Rows are points. A path goes straight from each point to the next, and from the last back to the first. The post is the endless flat space through its rows: a point in 2 columns, a line in 3, a plane in 4, and so on, so that a path can go around it. Count how often the path circles the post. Going back the other way cancels.
In the rows, zero is written as 128.

Post (1 x 2)
[[137 137]]
Path (14 x 2)
[[ 60 123]
 [116 190]
 [143 168]
 [175 189]
 [138 165]
 [ 75 168]
 [102 120]
 [117  57]
 [170 114]
 [200 156]
 [187 187]
 [170 136]
 [143 107]
 [116  92]]
Times around: 0

Post (7 x 8)
[[104 121 154  35  60 138  81 132]
 [ 91 159 107 105  43 170 214 198]
 [155  82  23 165 168  76  93  98]
 [149 169 167 132 145 125 103  87]
 [145  81  99 111  65  95 134 103]
 [154 123 184 111 131  99  91 142]
 [165 123 161  92 190 127 135  86]]
Path (30 x 8)
[[140 154  59 120  66 185 105  90]
 [153 112  93  85  68 159 128  51]
 [105 158 147 103 134 173 120  69]
 [ 74 135  74  90 214 143 153  51]
 [ 92 155 163  53 110 113 109 146]
 [173 206 122 151 194  83 121 176]
 [113 179  84  78 142 205 105 168]
 [160  98 117 125 148 135  93  90]
 [120  65  57 126 111  95  95  87]
 [151 109 190  82 136 110 209  56]
 [105 135  92  93 153  99 148 140]
 [106  89 132 114 127  72 124 140]
 [125  77  90  43 106 100 133 161]
 [124 157 103  76 131 103 121  64]
 [173 121  58 122 120  61 116 116]
 [226  94 127  65 139 120 139 148]
 [165 125 182  88  85 159 180  67]
 [160  74 145 105 113 133 147 145]
 [154  67 116 162  92  72 108 134]
 [124  60 130  88 113 104 192 147]
 [120 175 158  68 114 117 206  77]
 [181 124 114 132 181  77 122 181]
 [168  53  67 147  90 102 172 181]
 [ 97 101 105 110  28 137  66 111]
 [156 102 163  80  96 173 162  44]
 [ 93  95 102 136 101  95  43 121]
 [ 85 169 152 127 106 105  87 129]
 [145 161 118 116 140  78 148 117]
 [144 152  82 118 149 118  74 111]
 [163 115  85  60 109 191  95  50]]
Times around: 4
